Rows are points. To make a cloud, some directions were put in groups of two or more. Within a group, all points are equally far from the middle, so they leave a hole (a ring in 2 directions, a hollow ball in 3). The other directions are filled evenly. Then the cloud was stretched, turned, moved and blurred a little. How many holes are there, and how many directions does each take, smallest first?
In the rows, 128 means zero.

Cloud, 19 rows:
[[166 141 210]
 [173  79 142]
 [ 91 145 142]
 [176 198 148]
 [216 109 155]
 [100 122 179]
 [ 92  94  69]
 [ 80 122  87]
 [116  71 175]
 [ 87  79 176]
 [164  85 112]
 [143 176 175]
 [ 56 108 153]
 [ 61 123 102]
 [124 140  94]
 [167 187 190]
 [208 105 146]
 [171  96 188]
 [126 101 191]]
Holes: 1 (2)

Cloud, 21 rows:
[[140 158  58]
 [ 97 192  73]
 [172  97 198]
 [ 93 150 134]
 [119  50 109]
 [143 183  91]
 [159  51 202]
 [130  75 124]
 [108 223 113]
 [121 105 162]
 [163 127  79]
 [ 70 100 180]
 [111 146  55]
 [114 114 183]
 [188 138 110]
 [144 154  99]
 [104 150 174]
 [141  81 118]
 [ 83 106 193]
 [ 77 135  65]
 [105 219  92]]
Holes: 0

Cloud (29 x 4):
[[ 81 184 166 129]
 [104 182  98 179]
 [141 154 127 180]
 [134  45  93 137]
 [116 161 143 192]
 [156  46  82  85]
 [100 113 170 177]
 [ 96  73 152  52]
 [147  73  75  54]
 [ 91 192 132 168]
 [111 102 183  61]
 [135  47 144  99]
 [154  43  84  91]
 [108  87  90  59]
 [ 76 182 167 147]
 [134  52  81 144]
 [172  80  58  90]
 [ 99 172 147 191]
 [121  78 163 148]
 [167 118  58 153]
 [171 144 112 122]
 [177 131  78  98]
 [116  95 181  62]
 [168 146 121 109]
 [140 154  81 187]
 [132 147  67 186]
 [109 133  60 170]
 [140  61  67 148]
 [ 75  84 137  77]]
Holes: 2 (2, 2)

Cloud:
[[ 50 158  99 177]
 [ 51  96 158 179]
 [102  82 168 194]
 [137 181  77 198]
 [ 56 172 153 179]
 [137 185  86 138]
 [151  61 170 143]
 [ 93 122 198  87]
 [ 82 187  95 146]
 [142 176 167 176]
 [122  93  79 172]
 [126 189  80 150]
 [144  66 150 169]
 [149  61 164 149]
 [ 43  97 143 169]
 [ 68 176 163 149]
 [179 139 134 116]
 [ 77 167 159 111]
 [132 150 122 228]
 [160 187 108 177]
 [ 47  94 118 157]
 [180 105 148 108]
 [115 175 100 109]
 [127 190  79 148]
 [ 55  70 134 129]
 [112 135  66 196]
 [123  65 206 113]
 [126 111 117  69]
 [ 83 156 177 107]
 [118 100 151 212]]
Holes: 2 (2, 2)

Cloud (29 x 4):
[[ 69 115 141 130]
 [161 195 137  54]
 [124 204 110  75]
 [108 146 173 176]
 [146 116 218 127]
 [224  91 121 140]
 [196 175 138  57]
 [121 109  84 124]
 [ 66 163 149 165]
 [ 86 170 145 169]
 [212 144 120  64]
 [113 200  90 112]
 [154  74 192 157]
 [ 83 107 133 120]
 [117  77 124 193]
 [228  96 132 103]
 [ 92 123 176  88]
 [ 74 131 166 100]
 [ 97 189 172  71]
 [ 82 103 151 188]
 [210  89 109 160]
 [ 54 142 151 131]
 [210 154 132 132]
 [157 128  64 170]
 [122 187  90 151]
 [ 95  95 157 192]
 [130 176 133 166]
 [221  81 139 119]
 [131 102  72 167]]
Holes: 2 (2, 2)

Cloud, 49 rows:
[[146 106 134 147 101  79]
 [131  46 147 138 107 129]
 [ 93 133 137  78  89 151]
 [141 134  54  99 154 207]
 [132 175 134 181  85 159]
 [110 210 119 119 105 100]
 [121  93  97 153 160 124]
 [140 185 137  91 122  88]
 [134  95 118 186  46 200]
 [129  82 133 125 158 223]
 [127 147 126 243 133 174]
 [138 130 147 141 113 203]
 [ 89 116  80 159 134  76]
 [114 181  76 168 128 112]
 [168 133 104 159  61 192]
 [112 124  75 128 201 191]
 [181 159 115 182  40 205]
 [ 76 114  56  75 104 114]
 [156 192 169 133 122 133]
 [110  54  85  92 128 148]
 [158  54 156  96  77 107]
 [123 135  50 177 156 177]
 [138 135 146  68 144  81]
 [125  54 147  88 107 102]
 [116 145 155 219 117 169]
 [191  78 140 173 124 189]
 [102  82 154  98  49 159]
 [ 92 167 169 158 101 219]
 [108 119 185 156  45 110]
 [108 192 126  63 136 140]
 [112 111 107 188  19 133]
 [ 72 134  81 123 151  98]
 [ 74 120 176 166  76 100]
 [ 55  59 104 163  70 149]
 [100 190  90 141 126 100]
 [203 114 114 176 132 164]
 [101  91 141  84  19 161]
 [137  98 169 211  93  55]
 [107 164 168 176 185 171]
 [ 91 179 140 131 147  92]
 [100  85 137 201 137  80]
 [124 114 166 134  57 168]
 [ 88 145 122 186 132  77]
 [124 144 148 122  53  60]
 [ 92 200  58 181  83 234]
 [ 89  66 105 123 125 121]
 [205  90 134 232 137 164]
 [123  49  74 208  85 177]
 [ 66 179 149 116 177 112]]
Holes: 0

Cloud (51 x 6):
[[ 95 152 170  73 208  95]
 [108 144  14 109 104 130]
 [108 135 154 115 152 194]
 [102 185 145 132 131  84]
 [115 120  73 107  91 170]
 [161 108 167 168 180 148]
 [109 186 123 131 215  81]
 [ 66 180 182 167 216 113]
 [106  95 137 132  62 109]
 [119 116 149 115 145 185]
 [ 61 170  61 121 136  73]
 [ 65 128  89 156  88 127]
 [114 153 132  75  99  57]
 [149 132  32 172 163 103]
 [101 146 217  71 175 122]
 [ 36 162 142 159 225  99]
 [127 129 168 181 118  85]
 [127 144 142  74 169 159]
 [147  91 205  91  91 151]
 [ 89 137 148 117 125 199]
 [160  97 125  60 125 141]
 [ 95 140 146 113 215  58]
 [169  99 157 165 178 142]
 [101 133  54 130 127  60]
 [100 154 122  97 125 197]
 [116 133 117 163  77 151]
 [116 121 141 149 139  39]
 [123 104  99  88 201  91]
 [132 138  99 105 202 155]
 [ 42 142 182  60 178 101]
 [ 51  95 133  69 154  96]
 [161 123 120  39  88 107]
 [155 124  83  52  87  70]
 [ 83 141 101 139 215  66]
 [123 132 240 130 185 117]
 [ 88 195  80 137 226  92]
 [139 185  41 129 148 107]
 [122 114  72 179 123  91]
 [ 57 171 153  55 182 134]
 [ 39 120 112  48 144  98]
 [188 122  94 154 193 123]
 [150 141  63 123  86 152]
 [ 54 100 129  91  85  99]
 [102 169 188 189 197 131]
 [ 39 144 210 118 192 127]
 [ 64 155 141 160  96 122]
 [176 141  38 158 136 113]
 [162 160 145 145 207 146]
 [186 153 144 119 193  77]
 [ 97 114 106 127  97  55]
 [158 129  67 186 188 132]]
Holes: 2 (2, 3)

Cloud (71 x 8):
[[ 87 162 147 158 133 105 100 113]
 [ 54 113 135  83 118  90 110  67]
 [ 82 142 168 131 172 102 136 197]
 [ 44 129  62  72 156 141  84  57]
 [ 38 158 127 101  91 126 141  92]
 [208  71 104 135 176 149 117 116]
 [ 88  80 115  94 227 104 167 110]
 [149 127  82 109 175 193  78 197]
 [143 159 146 165  84 201 133 155]
 [142 172  52 138 108  31 171  44]
 [ 72  72  50 133 105  77 129  93]
 [159 149 111 182 179 192 191 110]
 [ 82  68  61 187 129  81 145  72]
 [188 148 130 182 118 105 223  51]
 [102 161 115 193 128  58 148 136]
 [142 137 155 128 126 201 109  69]
 [ 93 124 174  95 124  60 122 121]
 [153 102  97 114  39 113 111  76]
 [175 142 149  90 189 141 181 102]
 [182 168 186 100 105 158  66 104]
 [135 106 121 167 144 178 185  51]
 [123 152 159 125 129 135 195 116]
 [109  62 132  84 110 145  75  56]
 [150  63  98 101 164 182 104 135]
 [109 187  20 144 130  89 137  79]
 [128  52 116  90  89  94 112  60]
 [ 72 162 124 141 111  66 172  27]
 [ 71 142   7 115 113 137 118  75]
 [173 164  84 177  78 169 140  72]
 [157 172 143 159 112 174 177 118]
 [154  56 108 105 223 144 145 139]
 [ 50  82 146 104 187 151 127 205]
 [ 73 134 134  70 128 120 158 108]
 [178  31 116 205 138  83 149  96]
 [ 73  91  86 174 167 194 175 126]
 [100  65 155  73  72 174  89  70]
 [182 133 143 201 153  76 209 154]
 [111 144  99 201 169 144 130 123]
 [144 191  92 191 160 133 161 181]
 [158 125 138 207 112 124 101 205]
 [148 178  73 121 166  90  88 144]
 [121  85 120 198 147  87 172 209]
 [ 52 136 121 138 153 151 166 153]
 [165  91  95 128 102 147 120 146]
 [155  72 153 188 120 165 143  47]
 [180 132 158  80 131 169 122 105]
 [108 156  21 135 180 121 127 133]
 [ 92 105  60  90 103  63 124  27]
 [105 118 150 124 113 159 164  76]
 [ 70  95  97 172 117 164 169 163]
 [186 150 123 189 106 148 153 175]
 [103 169  96 187  86  81 114 120]
 [111  59 157 113 222 142 149 161]
 [177 168  89  86 116 167  75  25]
 [ 68 114  39 139  68  80 134  63]
 [164  52 125 185 115 129 173 172]
 [132  91  97  78 104 136 108  34]
 [162 147 116  69 118 233  98  74]
 [202 151 125 214 203 139 179 172]
 [112 186 131 101 175 146 108 119]
 [ 83  78 175 157 178  90 133 156]
 [140  44 144 207 113 185 107 165]
 [176  95  47 142 162 222 137 123]
 [138 179 127 163 120 164 140  66]
 [166 114 177 112 196 100 155 126]
 [144 150 147 148 107 158 198  90]
 [ 82 146 105  74 104  61  96 141]
 [ 78 111  64 178 139 122 188  94]
 [ 82 133  45  91 114  81 111  49]
 [177 129  82 132  74 190 142 141]
 [ 81  82 146 105 143 156  31 132]]
Holes: 1 (2)

Cloud, 79 rows:
[[155 118 213 130 186  85 111 161]
 [147 138 163 149  53 118  93  91]
 [118 157 108 133 115 185 109 131]
 [140 125 169 160 106 120  40 108]
 [113 110  78 129 108 109 171 104]
 [142 102 117 149 154 162 162  67]
 [149  86 138 149 110 127  54  52]
 [172 108 168 174 103 138  84 161]
 [215 133 144 140 113 109  69 115]
 [ 60 143 166 146 124 197 191 112]
 [158  88 161 137  86  77  93 107]
 [115 111  97 138 101 163 171  68]
 [144 147 215 136 160  86 146 140]
 [249  90 131 159 108 151 143 128]
 [ 43 161 167 102 138 133 158 114]
 [ 68  93 162 120 131 181 110  82]
 [125 167 213 159 153 112 144 136]
 [ 63 176 163 100 134 152 162 105]
 [ 82 127 198 120 147 156  69  58]
 [181 139 184 108 196 112 111 162]
 [173  86 199 120 183  72  95 125]
 [132 136 151 113 179 172 148 137]
 [115 121  90 101 102  69 137 107]
 [ 86 125 125 184 103 119 119 108]
 [138 181 131 180 145 140 150 120]
 [136  72  97 175 132 160 115  82]
 [107 157 173 155 172 120  67 111]
 [139 105  87 143  82 207 152  89]
 [103 121 117  99 119 129 131  44]
 [119 121 210 147 146 183  89  81]
 [119 137 130 181 163 140  94 123]
 [142 162 173 166 156 223 163 103]
 [ 65 153 155 132 116 157 128 176]
 [122  90 160  97 118  85 142 122]
 [138 105 138 131 116  95  79 166]
 [ 72 107 171 122 134 180 154 139]
 [162 146 169 111 152 153 181 151]
 [129 155 139 190 105 123 145 123]
 [ 81 151 121 131 144 147  74 119]
 [156 136 104 180 114 136 137  86]
 [185 174 170 191 165 181 150 142]
 [124 111 160 142  72 114 112  50]
 [105  99 133 189  61 181 127  88]
 [ 86 182 119 146 165 131 192 160]
 [193 171 172 137 176 128 167 185]
 [ 91 164  97 138  95 144 127  92]
 [ 32 161 129 133 115 120 117 134]
 [ 54 130 151 117 173  98 179 135]
 [201  78 182 123 129 194 114 134]
 [109  86 132 172 105 120 148  74]
 [ 78  92  92 146 117 103 127 145]
 [135  69 142 109 165 122 123 127]
 [107 148  82 135 113 122 127  93]
 [116 111 130  94  69 140 145  90]
 [132 162 187 116 159  97 169 175]
 [202 167 211 143 152 172 101 139]
 [133 163 138 185 126  98 148 124]
 [196  56 163 165 136 122 101 103]
 [110 153 104 139  87 153 158 151]
 [101 146 206 102 139 116 115 162]
 [180 107 131 157  98 156  85  55]
 [ 60 149 131 167 122  94 110 111]
 [167 186 183 104 164  91 131 159]
 [197 134 137 162 154  84  73 116]
 [106 163 165 127 145 200 143  77]
 [117 126 183 149 211  99 103 100]
 [111 156  97 170  95 179 153 105]
 [ 78 155 107 172  91 155 154 113]
 [ 48  90 108 116  93  97 108  72]
 [183 137 208 150 134 151 182 142]
 [230  73 163 166  95 199  96  94]
 [145 132 129 190  83 143 148 102]
 [119 149 143 161 168 104  67 107]
 [121 143 193 175 168 177 103 124]
 [ 59 146 150 119 151 124 182  98]
 [ 68 184 145 105 180  96 163 104]
 [ 99 199 148 157 132 164 141 108]
 [202 150 202 117 174 137 111 146]
 [133 151 207 136 169  63 149 111]]
Holes: 3 (2, 2, 2)
